Rows are points. A path goes straight from each point to the next, and from the last back to the first. The post is the endless flat space through its rows: a point in 2 columns, a line in 3, a plane in 4, and so on, so that a path can go around it. How many times does the path go around the post? Going back the other way cancels.

Post:
[[ 10   0 -11]
 [-54  -8  55]]
Path:
[[ 46 -32  23]
 [-38 -59  36]
 [-20 -19 -18]
 [-77 -46   4]
 [-40 -49  34]
 [-19 -38 -50]
 [-26  34 -41]
 [ 24  58  18]
 [ 18  11  79]
 [ 23 -26  17]
 [-64 -30  38]
 [-43  -2   1]
 [ 14  27 -41]
 [-25   9  44]
 [ 11  65  19]
 [-84  17   5]
 [-55 -13  23]
 [  0 -34  -8]
 [-17 -25  33]
 [  9 -32 -51]
 [-21  -5 -16]
 [-36  48  14]
 [ 34  16 -12]]
Times around: 2

Post, 7 rows:
[[  47   -4   42    3   -9   34   -6    5]
 [  46   -8   16  -21   59   21    6    7]
 [  13    7  -10   13    3  -11   11   39]
 [   6  -32  -25    8   26   42   24  -25]
 [ -77  -16  -61  -47  -28 -103 -109  -12]
 [ -70    0  -33  -76  -18  -12    8   15]
 [  42   -3   35    4   -2  -35   34   -2]]
Path (14 x 8):
[[ 36 -25 -38 -19  23 -78 -24  -5]
 [ 16  -7 -33  29 -29 -11 -14 -48]
 [ 17   6 -15  31  47  72 -16 -47]
 [  7 -42  41   1  74  15 -49 -14]
 [-11 -33 -24  29 -33 -28 -31  12]
 [ 56 -36 -40 -28  54 -41  47  27]
 [-31 -37 -38 -61 -19  18  37  40]
 [-27 -14 -82 -40  -8 -44 -35  30]
 [ 42  20  20 -43   3  37 -15  -9]
 [ -9  19  -3 -10  76  51  -5 -33]
 [ 12   6  59  10   7  -6 -20  12]
 [ -4 -17  35 -69  14  60  22  51]
 [ 23 -73 -27   3   4  25  43 -10]
 [ 32 -51  19 -25  38   2 -46 -16]]
Times around: 2

Post (13 x 14):
[[   1   13  -23  -31  -21  -39   57  -24   22   14  -16   21    7   15]
 [   9  -32   50  -27   13   34   -4  -13  -21   19   18   -3    1    9]
 [  34   10   19   19   16   93   30  -29  -24   21   31   -5   49   90]
 [  19  -28  -31   33  -22   76   20  -39   10   15   32   19  -21   49]
 [ -15  -40   -6  -25   45 -120  -41   50   23  -58  -48   49   14   11]
 [ -45   20   -9    3   -5  -40   -1   10  -45 -107  -47   42  -19   31]
 [  44  -31  -15  -38   45  -38  -51   11  -48  -44  -24  -47   -2   15]
 [  46    5   13   34   34   38   15  -75  -23   -7   35    2   22   14]
 [  -6    1  -19  -28   28  -32  -42  -12  -41  -62 -101   61   -4   25]
 [ -27  -13  -34   20   -2  -49   42   33   33   -5  -76    8   10  -39]
 [  31   30  -16   50  -64   15   15  -21  -36   28    2   29   31   12]
 [  56  -40   -1  -75   62   23  -59    9   13  -48   43  -30   57   -9]
 [  15    2  -38   14   13   69   57  -35  -58   59   42   44   30   27]]
Path:
[[ 33  43 -24 100 -36 -26  47 -39 -54 -10 -35 -34 -53  10]
 [-20  17  44 -23  19 -12  -3  -8  27 -30 -10   4 -15 -35]
 [ -9  38  14  25 -36 -61  -7  15 -34 -49 -11  14   5 -12]
 [-18  46 -33 -11  -8  30  14 -15 -41 -22  20  30  39  30]
 [ 37  44  24  -7 -11  -3 -31  16 -15 -24  33 -62  18 -40]
 [ 39   9 -21  36 -16 -47 -27   9 -53 -16 -65  21   3 -20]
 [ 25 -53 -22 -19  77 -12  31   0  12 -29 -25  14   7  65]
 [  8 -43  27 -30  27  13  23 -60  31 -20 -22 -18  24  59]
 [-27  41  65  20   8  23 -15 -54 -63 -36 -15 -44  20   2]
 [ 22   2 -67 -50  -2  -7 -32  -8 -32  38 -39  76   9  60]
 [-32   0 -16 -34  17  43 -25 -38 -23  21  14  63 -14  70]
 [-62 -36  22  -8 -52  -5  24  30   2  10  49  20  -9   6]
 [  8 -36  -6  11 -12 -26  43 -10  77 -48   0 -12  21  59]
 [ 40  -7   9  24   4 -92  12  -9  29   1 -32  50  25  13]]
Times around: 0

Post, 17 rows:
[[ 45  51  64   1   3  25  20  35  49  39  51  23 -35  43 -23 -44  -7 -34]
 [-17 -59  11 -33 -35 -25  35  38  -4  10   2 -22   8  33  65 -38  19 -24]
 [-17 -65   0  12 -10 -68  76  21  -9  20 -18 -25  19 -31 -36 -15 -43  -4]
 [-57  28 -39   0 -34  18 -63  14 -29 -29   8  -9 -15  16   4  38  20 -33]
 [ 36 -10  40  29 -31 -58  31  67  29  24 -12 -33  -2 -58  19 -43  -7  23]
 [-20  11  10  17  -8   8 -53 -34 -15  31 -25   2 -19  33 -30   8  53 -15]
 [ 87  54  50 -22  40 -30  52  43  92  43 -18  17 -23  14  13 -58 -17 -49]
 [ 19 -33   0 -17 -60   1 -60 -39 -56 -37 -10  50 -30  -2 -28  74  28  -6]
 [ 40  28  70   7   6 -12  25 -13  21  51 -12 -11 -32  34  23 -31 -58 -60]
 [ -1  -1 -26 -16 -13  32 -41 -47 -50 -27  -9  28  22  -3  -3 -30  22   9]
 [ -7  19  58 -35 -12 -46  65  33 -12  14  -9 -21   0  10   3 -17 -13  19]
 [ -2 -30 -22 -29 -42  -9  70  17  13  55 -33 -39 -14  -7   2 -28 -29  62]
 [-45 -12  23 -24  17  13 -85 -33   6  -9  13  48 -30  -6  26  38 -12 -44]
 [-13 -21  -2 -47 -52  36 -57  -8 -18  24 -15   9  54 -18 -35  15  46 -38]
 [-10 -27  10 -31 -28  45 -69 -12 -18 -51 -34 -31 -23  12 -32 -27  31  -8]
 [ 25   4  13 -30  16  52 -30 -13 -28   9  -2  11 -35 -45   5  37  47 -39]
 [ 64 -32  34   4  12   6  28  59  -4  13 -65  -9  28  13   8 -34 -28  33]]
Path, 25 rows:
[[ 35 -31  48 -49  16  33  42 -35 -31   2 -21  33 -26 -32   3   1   9  48]
 [ 32  30  57  11 -53   6  10  29   5  54 -48   7   0 -44 -48  11 -20 -56]
 [-40  30 -65 -14 -92 -35  56 -44 -38  -2  15 -15 -50  35 -11 -69 -22  85]
 [ 21  40  -5 -51  10  -5 -11  27   8  36 -19  -7 -18  16  46  11  35 -30]
 [ 10 -23  36   7  26 -26 -13  30   3 -19  11 -30 -19  29   8  -8  -8  49]
 [ 38   2  57  40  -7 -52 -52  59  12 -71  -2  54  28 -38 -31  30 -27   5]
 [ 23 -30  29  -6  24  42  -2   7  -2   9 -23  62   5  -3   2 -40   0  55]
 [ 23  12   2  33 -13   5 -69  24 -55 -52 -54  48  12  19 -45   9  20 -47]
 [-17  40 -42 -22 -20 -27  58 -33 -46  49 -19  58  49 -19 -42 -39  30 -41]
 [ -8 -34  58  -4 -41   3 -35  59  41 -18  13 -12   0 -81   0   7  -6 -55]
 [-18  36   6  27  26  32  19  44 -38 -60  -8 -59  -3  21 -16  22   0  -3]
 [ 28  50  45 -23 -36  20 -18 -20 -13  27   4 -70 -30 -39 -41 -24  47   1]
 [ 43 -18 -68 -41 -44 -43  41 -39 -41  77  -2  62   2 -23  36  -7  10  -9]
 [ 10 -24 -10 -57 -31  82  -4   4  55 106 -52   8  13  66  -4 -54 -16 -57]
 [ 24 -57  16 -25 -12  55  21 -66 -36   5  -4  23  -9 -63   7   1  -1 -48]
 [ 26  34  23  13  31  28  44   2 -48 -16  12   0  61  41   4 -23  13  15]
 [ 68   5  24   9  30 -17  59  29  14  53 -28 -27 -29  35  22 -28   6  -8]
 [ 24 -21  13 -73  -7  -6  80  -5 -88  19 -15 -56 -14  34  39 -32 -24  21]
 [ 16  -5  18 -60 -52 -54  -4  88  66 -28   2  61   4  -3  -1 -49  41 -16]
 [-29  18 -17  -4  -2  72 -22  45  63 -26 -54 -22 -82  46 -27 -20 -12 -22]
 [ 19  72 -24  -3 -14 -46  50 -74  11  44 -45  48  29 -64 -15  15  29   3]
 [ 16  20  10 -42 -37 -39   5 -11 -25   4 -16  19   3 -25  41  -4  72 -40]
 [-35 -45 -11 -64 -46  50   6   0 -27  57  -4 -21 -12  53  33 -23 -28 -51]
 [ 45 -38   5 -86  11  55  -8  39   3  30 -38 -89 -40  -2  66 -48  36 -30]
 [ -3 -28 -57 -80   0  17  17  33   1 -27 -36 -76   9   1  90  -1   9  19]]
Times around: 0
